Every row gives one point. The window is the flat piece filled in between its corners: a triangle in 3 columns, a solid with four corners in 4, and so on. A path goes straight from each point to the next, and from the last back to the first. List the points from which the path goes on through the window.

Window (3 x 3):
63,-302,107
-267,182,-94
-8,73,1
Path:
(1): -101,-108,104
(2): -24,-144,201
(3): 107,-230,-109
(4): -57,-119,-79
(5): -133,0,192
(6): -258,161,14
(7): -80,-53,-157
(8): 49,-97,-200
Through the window after points: 2, 4, 6, 8

Window:
73,78,180,-178
42,-140,-48,-161
-236,135,-59,-14
-80,-1,-48,278
Path:
(1): 161,-12,-91,-271
(2): -43,-149,12,-71
(3): -243,-34,42,17
(4): -153,293,-161,-62
(5): -6,189,-93,269
(6): -154,-206,39,135
(7): -12,-99,119,-96
(8): 203,-46,-90,-185
Through the window after points: 1, 3, 5

Window (8 x 8):
-39,192,-115,28,147,105,145,5
-179,10,61,-87,8,-187,125,-44
-24,-47,70,170,89,-247,73,-126
120,78,66,-135,231,146,67,-35
3,139,110,35,-149,220,-138,14
52,178,385,-54,62,-94,190,37
-30,-355,-35,64,52,15,496,348
-39,-214,-222,165,-242,-169,265,-166
Path:
(1): 82,-9,60,-56,5,11,49,60
(2): -19,47,-14,-105,-16,-150,2,133
(3): -277,-38,110,55,83,-57,361,-263
(4): -67,-31,184,-9,93,51,231,20
(5): 104,-8,37,-22,152,-70,148,168
(6): 167,66,-72,-1,-76,11,167,254
(7): -137,-72,367,82,128,39,217,-151
(8): -89,-211,63,46,69,134,346,121
(9): 44,-129,-20,40,74,-103,252,143
(10): 78,128,67,16,23,-159,12,-67
(11): -182,80,176,-10,3,135,147,-213
(12): -108,52,104,140,49,14,188,-193
(13): 79,50,46,-43,-121,26,-48,126
(14): 229,159,159,-41,-52,-147,62,111
(15): -73,82,316,-14,96,-38,253,-11
(16): -188,37,173,53,126,163,155,-180
Through the window after points: 2, 8, 12, 14

Window:
5,-48,-269,11,-18,-199,128,-139,-57
-54,-177,-362,200,33,172,-11,182,-128
22,-196,137,161,-42,69,-114,81,57
19,96,278,-230,-1,189,-97,-45,-44
-195,-226,-86,20,31,-14,-254,342,-126
173,275,167,-85,232,26,-115,-25,31
219,197,420,-168,102,8,170,32,-68
-94,260,185,46,69,-1,7,-40,-120
-224,-122,-252,59,1,5,51,193,139
Path:
(1): 93,98,-229,-14,-126,47,-81,269,-27
(2): -225,-211,78,103,205,53,-56,13,-142
(3): 4,15,1,-19,239,62,-55,8,-37
(4): 5,-58,-90,220,-239,-117,-13,233,88
(5): -20,50,63,19,-257,61,-340,335,-111
(6): -154,-227,-201,119,312,-97,217,-49,37
(7): -74,-300,-9,12,184,56,55,24,0
(8): -26,-52,49,120,-82,41,-115,136,49
(9): 106,162,83,-117,-192,3,-72,154,-159
(10): -150,-169,127,39,311,20,-13,107,15
(11): -61,-17,80,3,179,31,-51,37,-56
(12): 91,72,57,9,-14,7,-130,90,17
Through the window after points: 1, 7, 9, 11

Window:
57,-70,9,-10,40,-48,99,-212,-23,-339,22,-41
208,-277,-11,-206,-22,-102,239,-58,0,58,17,-183
136,-153,55,-128,243,25,-18,-191,42,2,154,-85
57,207,98,-291,-163,185,-157,112,262,-103,77,188
105,168,160,-182,-3,-125,-38,165,191,-183,258,161
-254,179,-22,-535,182,-183,-266,-304,-103,93,37,-85
117,-152,-160,328,-42,-87,95,-11,93,-29,-131,-68
-7,-116,-25,44,-30,-6,88,-150,-211,-96,272,-75
-41,-299,147,78,-69,-102,-66,-57,-13,-164,87,-102
101,-149,124,-66,124,-16,37,78,-213,-22,-70,-201
-389,42,-85,-295,112,-104,-208,-146,-103,70,-185,423
-231,-248,-22,98,96,3,280,-30,-13,-57,7,-152
Path:
(1): 0,16,197,-62,-39,-80,270,-209,-49,109,75,-46
(2): -57,-35,169,-136,42,-79,-2,-111,-52,14,15,-9
(3): 13,-69,-51,-198,126,-43,-62,-19,-139,-47,4,-170
(4): 58,-167,-99,-8,33,66,-42,62,-11,-223,138,-128
(5): 70,-83,98,-19,29,-62,103,-86,19,-23,3,10
(6): -29,-16,229,-29,-36,-21,-33,-188,44,122,3,236
(7): 71,23,-240,-251,154,-82,81,139,-46,-295,117,-228
(8): -36,-225,-139,-179,110,-52,-154,67,-48,-97,-107,26
Through the window after points: 2, 8

Window (14 x 14):
166,72,-17,155,-202,23,-35,-99,123,2,57,-261,-23,-49
141,-52,110,166,-267,-105,43,-197,-62,25,129,-43,195,162
0,-130,-244,-183,-77,-63,-263,-115,75,-124,66,84,-10,-62
-25,78,-142,-85,-18,70,120,134,-138,2,-39,12,101,380
170,16,6,-170,106,-235,285,-12,-55,88,-46,19,27,-244
319,89,-28,-51,-28,-35,-128,12,-216,-15,111,345,-92,-296
-27,9,-175,287,115,283,231,-38,299,101,56,185,-70,311
48,-158,101,93,86,-102,14,136,-260,126,-97,139,-78,231
-57,-14,264,-29,67,-13,-134,-32,39,-48,154,-150,199,-153
305,30,-187,-84,-120,-185,-15,252,37,-215,-140,194,60,230
-83,110,350,154,-301,-9,-235,88,134,15,-198,299,-249,-6
277,37,-115,-364,84,-229,98,210,37,52,284,-8,126,62
-42,-36,-33,51,-339,8,-276,286,73,68,-264,145,140,97
39,-255,159,-414,109,149,-30,110,167,-16,-33,93,5,158
Path:
(1): 83,148,66,-62,186,-179,-155,-149,113,77,-40,163,69,295
(2): 264,93,11,-131,138,-176,-274,-99,27,27,0,27,183,70
(3): 65,-86,-106,-37,-36,33,187,48,18,6,75,19,23,56
(4): -8,-116,-121,-68,-10,-96,158,246,-118,-176,67,117,-52,-52
(5): 189,42,-10,-117,-43,-29,-190,9,92,70,-67,132,33,93
(6): 370,253,-73,-21,-27,-107,-64,-133,-21,147,-182,34,296,132
(7): 25,-108,20,-64,-114,-55,-9,98,23,-20,120,35,30,73
(8): -59,-212,47,223,-132,1,63,179,58,-134,159,-88,-161,-188
(9): 122,80,38,-84,28,-26,-11,-63,14,45,13,118,62,104
(10): 189,90,-51,-260,214,-138,-123,-61,-24,85,-24,100,91,-21
(11): 148,-94,19,-79,-147,24,9,160,1,-64,109,152,-37,0
(12): 16,-268,-75,7,-342,138,39,135,-110,-121,-36,4,-71,-221
Through the window after points: 6, 10

Window (14 x 14):
299,258,172,141,144,-127,39,-113,6,-69,239,-93,92,-105
127,-19,106,204,203,138,-222,-176,46,-259,79,-35,33,-240
-220,-59,120,-271,23,8,-149,59,-126,281,-17,11,183,130
93,148,-168,123,253,145,307,-108,24,201,29,-75,-53,-33
-4,-222,144,129,95,-186,-82,296,160,-152,77,-274,84,80
-5,265,-43,-145,37,266,-47,57,170,154,225,-148,29,-173
-5,-40,42,-21,188,275,-210,100,-109,314,-52,-26,-185,239
99,96,87,-387,58,-145,126,184,10,-56,-86,225,-24,-135
71,-79,173,-15,-106,46,-23,314,121,46,208,67,382,-108
174,34,-30,-61,391,178,-335,60,-109,94,301,72,-97,-185
-33,323,-10,-335,304,-165,-85,264,179,-124,-286,195,220,-94
94,-27,-14,210,-30,-109,15,6,7,68,-115,40,-7,-252
-61,222,-19,59,-104,-151,87,-178,117,-75,174,172,-26,15
166,-100,-338,-42,-184,92,-81,102,-44,-127,22,-29,-111,-55
Path:
(1): 121,54,-16,-74,97,-78,-129,25,145,57,50,11,48,21
(2): 166,49,-82,-141,210,-70,-27,33,324,163,16,-4,65,54
(3): -34,133,47,69,9,81,16,91,-168,-154,148,-30,75,-267
(4): 91,82,13,97,135,129,-87,53,-91,-17,53,-2,-67,-114
(5): 121,-39,64,-77,177,-65,-149,-57,142,105,111,20,88,-61
(6): 135,-123,133,-346,71,-53,-10,-141,260,242,-194,-104,192,-15
(7): -1,104,39,32,37,-10,-1,133,5,-41,76,3,57,-57
(8): 1,74,-34,39,-14,31,-60,147,-96,-85,66,-26,61,-130
(9): 226,57,57,-48,358,-67,69,-31,381,133,17,43,-22,35
(10): 381,-89,78,-109,284,-169,-15,-34,142,89,-9,98,153,61
(11): -164,111,38,24,-21,110,-54,145,-109,-2,101,-25,-18,-103
(12): -95,65,72,138,32,190,91,-74,-272,-87,158,4,-2,-215
Through the window after points: 4, 12

Window, 14 rows:
125,33,-261,-377,290,101,217,-104,-63,-33,-156,-133,125,-122
202,0,216,-211,57,-239,78,147,-191,241,-11,-78,35,16
141,-1,-53,-364,57,159,17,105,80,38,90,-183,-227,-226
29,-159,77,-76,204,321,312,-184,-64,345,132,108,-110,49
91,150,67,39,-130,30,-270,91,-68,-9,196,60,432,208
-235,164,207,-293,-36,119,132,89,121,33,8,-217,-277,-95
-69,-198,-379,-204,-335,-74,-34,52,-27,-26,-302,-221,-56,46
-59,-4,123,-166,-479,8,-147,-123,-114,3,-35,-168,58,57
129,-213,301,-281,116,69,-39,-260,57,160,-191,141,74,272
14,-80,-182,-168,-16,-157,5,-329,106,251,-138,273,143,83
65,-123,131,13,150,134,24,-59,-139,166,-141,57,6,-139
-84,3,-161,-230,-324,-13,152,-51,-8,-249,30,205,49,72
160,-221,147,13,-58,-209,304,-223,-52,-73,52,-69,-136,173
57,193,99,-89,-330,83,34,106,187,301,-115,-37,121,-41
Path:
(1): 151,43,-8,-93,-130,53,0,-38,-40,81,-108,-14,-80,8
(2): 135,37,-141,-96,38,-3,170,-122,-256,99,-22,-20,-177,153
(3): -32,-166,73,-208,-176,-89,-25,-107,169,116,-105,22,184,-28
(4): -143,-148,-98,-298,-32,-138,81,77,130,126,49,22,252,-212
(5): 119,103,115,-111,-190,76,9,-39,-31,119,-90,-61,-50,111
(6): 117,81,45,-183,-91,-21,11,-144,-64,143,-166,60,6,156
(7): -10,-189,71,-106,-33,-26,147,-83,-10,61,19,-53,70,16
(8): -97,-129,81,-211,-143,120,117,-106,51,98,98,-97,62,-6
(9): 76,106,30,-177,-105,-28,29,8,16,99,-107,14,-31,87
(10): 21,133,-88,-150,-109,35,37,21,-63,176,-106,-38,-173,200
(11): 18,-108,-9,-147,-147,22,81,-32,29,34,-21,-66,113,-157
(12): -63,-109,53,-281,3,-59,45,-115,73,80,-91,97,177,-47
(13): 209,49,-59,-7,-92,164,74,-93,-37,295,-42,-53,-232,189
(14): 48,245,-140,-178,26,46,-37,-99,-15,-3,-27,85,-312,-32
(15): -99,-188,227,-246,-74,37,196,59,72,104,-13,-240,260,14
(16): -59,-174,14,-188,-41,-2,55,-23,-1,125,-143,-50,98,18
Through the window after points: 2, 4, 12, 14, 16

Window, 14 rows:
-160,313,190,-59,-140,-47,-81,167,-50,54,73,-73,271,63
-20,189,27,-349,143,-91,186,-9,80,253,-59,-19,245,118
-96,114,-74,124,-314,183,-7,-237,109,-222,28,233,259,-70
13,247,5,75,175,192,183,42,-157,-43,19,137,57,114
-113,16,-199,-228,-26,15,-44,5,-40,-161,-226,98,228,167
122,-114,-97,116,-32,28,-140,-190,-18,-145,207,-64,-106,-117
-133,-55,184,59,1,-36,91,86,238,51,76,516,-65,-110
-102,48,-19,202,-33,41,87,114,146,-274,-377,13,-23,-41
-50,-169,-49,-330,-297,-126,114,6,-100,-107,47,177,81,-280
-30,-132,78,141,164,375,-7,36,122,-91,1,64,-137,-104
-150,182,-75,-42,-121,119,-155,-320,9,318,113,-27,45,-153
-40,75,31,175,-137,299,-54,223,-48,207,-109,-123,207,224
-108,8,65,138,256,-103,-42,-309,76,11,-102,97,152,-157
73,-18,322,41,-75,33,-67,136,35,-87,-412,-91,-141,-25
Path:
(1): -263,99,261,-23,60,-1,138,-73,-100,-68,112,68,-97,182
(2): -126,-30,34,36,-124,56,12,-84,15,24,-11,41,136,42
(3): 97,314,21,179,14,371,-109,277,94,94,-176,81,7,-61
(4): 81,176,-23,-64,19,59,52,38,71,15,-68,57,224,-34
(5): -210,65,78,-171,-70,-47,82,-87,32,89,-3,50,120,75
(6): -294,-284,27,71,-95,-34,43,-92,-8,-102,29,-77,155,77
(7): 152,261,74,-6,-12,243,-101,93,147,88,-109,171,-10,-162
(8): 46,270,-76,-96,-107,130,-106,124,107,108,-258,5,150,-49
(9): -316,-186,146,-47,34,-105,245,-184,-96,-155,166,215,122,90
(10): -167,43,135,94,-199,85,33,-120,23,-206,-100,55,120,36
(11): 52,122,-225,99,27,121,26,77,157,-38,-110,193,81,-137
(12): 65,3,-12,-57,85,35,-76,3,67,27,-39,18,86,-134
(13): -236,102,129,39,-96,48,122,-3,-79,80,-102,18,48,216
(14): -297,112,100,128,-77,26,26,-365,-128,33,-34,-295,74,132
(15): 80,93,-12,-42,30,17,-45,282,182,-76,-121,326,129,-194
(16): 153,125,-188,102,63,202,10,60,24,8,-140,154,219,-96
Through the window after points: 2, 4, 10, 14, 16

Window (14 x 14):
-99,107,-135,32,366,102,291,403,-72,-17,71,9,-64,-53
39,162,-202,76,-187,-86,-47,-142,10,241,289,173,-65,231
23,0,-181,49,-21,24,266,-82,310,-250,-166,-109,83,63
-58,150,-164,180,227,45,79,237,-144,-350,42,-117,-135,19
88,-34,4,-122,-128,72,52,40,32,-126,-193,-35,-123,-49
213,185,-179,-23,124,-299,-172,-286,224,202,113,85,-83,102
-74,217,-191,-215,-3,4,-278,-143,87,245,174,-25,-18,331
-238,125,-248,135,45,-138,157,376,-140,19,9,-265,-77,-101
-104,-229,78,42,37,-24,17,-5,235,-239,3,-31,47,-36
71,-58,-125,-125,34,1,136,163,-19,-337,21,-86,240,-135
118,-264,-80,-57,109,-48,199,-121,5,-168,-31,-180,1,129
-131,321,27,-216,-111,-235,-17,-298,8,153,181,77,-64,233
-93,292,-68,88,43,-38,-130,-188,-152,304,28,50,107,144
-132,-146,-188,-113,-14,154,167,-164,47,-267,-16,-117,-41,-252
Path:
(1): -78,70,-228,-8,-1,-56,-18,52,3,-46,-44,139,1,159
(2): 15,84,118,-73,137,3,252,-46,87,-145,78,-463,-14,-206
(3): 62,171,64,35,-36,136,96,-191,248,-144,153,-142,-22,-76
(4): -36,-144,-194,-88,82,-65,66,33,-39,-110,-35,47,41,76
(5): -71,33,-162,-8,56,-68,17,-36,25,-31,-62,39,106,63
(6): -33,202,-49,8,16,0,109,-93,33,-10,284,-214,-154,67
(7): -48,135,-69,-114,9,32,44,-80,82,6,63,-154,-10,16
(8): -57,15,-161,-60,-28,-66,-35,-105,33,-27,24,106,-38,143
Through the window after points: 7

Window:
-39,45,10,168,-108,-254,71,-355,161,-13,113,53,-83,139
-54,88,98,331,66,254,96,-198,-37,-157,-19,96,0,120
-53,113,-100,-185,57,-202,-164,28,-79,-200,221,209,-76,-160
21,-74,56,-7,46,10,117,-96,10,-125,-42,9,-308,226
56,182,-299,47,-113,5,-91,43,-82,-20,164,-35,-157,337
259,128,-179,177,-82,64,161,132,89,106,140,9,-139,13
171,-356,-99,88,-289,206,-75,275,-204,-304,-176,-47,156,152
-61,-37,-175,40,-45,-64,143,-84,138,-147,72,-94,-90,-104
-59,-46,-123,227,84,-48,72,-106,13,129,25,56,-316,24
-172,229,140,19,-244,-191,-13,-63,297,-57,-160,-116,-177,-24
164,40,65,5,-51,113,-9,-105,-265,-120,-227,-202,-100,58
-112,-232,119,473,-51,-46,-165,103,69,-180,547,-55,-237,109
-11,-45,-18,48,174,8,-7,-199,40,84,97,-21,-4,194
-57,12,138,232,-81,370,62,-173,86,55,270,115,-311,-320
Path:
(1): -78,71,-16,-159,-340,-55,106,109,-214,125,211,-46,-221,38
(2): 48,3,-80,272,24,173,-75,-91,90,-123,117,33,-143,63
(3): 113,158,-6,272,-116,199,-265,-155,221,-92,32,-92,-190,-191
(4): -83,7,10,86,-112,-80,90,-55,33,-42,76,1,-98,53
(5): -248,30,91,61,-150,-96,293,-62,-56,23,91,15,-107,104
(6): 227,-17,-217,156,99,-18,-234,-93,147,-151,5,-38,-175,80
(7): 198,38,10,155,244,41,-178,-170,134,-279,68,55,-104,115
(8): -163,-33,-117,130,-288,1,230,0,-171,168,201,27,-125,68
(9): -28,116,167,-14,-131,-45,174,-45,-66,26,79,82,-66,77
(10): 3,2,-165,150,-37,-30,-115,-97,202,-176,36,-101,-159,48
(11): 122,-104,-153,197,27,6,-144,-160,194,-55,59,-90,-276,-15
(12): -81,53,-85,24,-65,-38,122,-38,10,-105,100,-7,-50,17
(13): -204,3,-118,-7,-234,-34,239,151,-159,14,74,8,14,104
(14): 100,-38,9,178,-9,52,-69,-85,50,-140,9,-7,-236,29
(15): 77,180,-172,104,63,39,-123,-208,205,-209,-292,-24,-335,91
(16): -7,-10,31,53,-96,36,111,-34,-56,26,91,5,-86,20
Through the window after points: 1, 11

Window:
-303,178,136,-54,15,72,427,220,108,163,163,-57,-144,126
237,30,-181,157,167,-59,19,230,-307,70,7,-125,-104,96
187,134,179,-73,-47,31,-59,51,-7,79,102,-89,31,-17
-209,-396,335,6,104,-41,75,13,-29,-69,108,22,-85,32
95,35,115,119,280,-62,242,271,295,92,65,110,-127,-79
32,256,-200,196,123,-116,-45,63,-171,224,-56,210,-297,-121
-9,12,-273,-164,-219,405,-119,-169,-30,9,-126,42,-117,-122
146,-257,-76,-108,-250,-69,-224,61,-50,-185,19,-31,9,201
184,-239,155,104,-43,-235,-8,-45,-112,-178,-217,-75,-223,-47
-307,-52,-14,-75,119,-113,456,-127,148,241,-3,-3,47,114
-68,-26,-94,-70,-181,76,-10,-200,-127,-332,-134,189,114,-208
-178,22,25,156,51,-86,-89,48,-182,-154,-327,-101,154,255
129,-8,192,-130,-100,216,171,-40,18,13,-71,416,-81,-128
123,30,-69,-153,118,-41,-111,-58,-162,-128,-43,-13,-218,108
Path:
(1): 24,134,27,-224,-40,177,-52,222,-93,120,-100,-54,100,-274
(2): -159,-233,-25,174,-46,-5,212,-303,87,-124,83,91,-348,349
(3): 41,-60,52,68,-66,96,159,-141,164,-51,210,-79,-19,133
(4): 13,27,-36,-9,113,-48,18,183,-118,-15,-197,144,-101,-153
(5): -254,-95,44,-188,-107,-13,144,186,-67,131,-41,-66,-135,-170
(6): 77,80,26,62,78,54,140,-70,13,-25,20,117,-46,133
(7): -23,-34,3,150,92,-33,51,-46,-32,-59,52,141,-184,129
(8): 31,-98,-100,-382,-94,37,46,96,-139,-18,-321,-222,89,-208
(9): -56,-72,-60,-231,-80,47,54,126,-90,-125,-164,87,-73,-65
(10): 32,19,-70,82,-62,161,-25,-99,20,100,71,-19,-102,56
(11): 28,-84,118,57,23,40,16,-33,-77,-93,62,-29,-51,84
(12): -3,-114,95,-69,60,-109,39,177,-44,115,-23,6,-77,-56
Through the window after points: 1, 3, 5, 9, 11
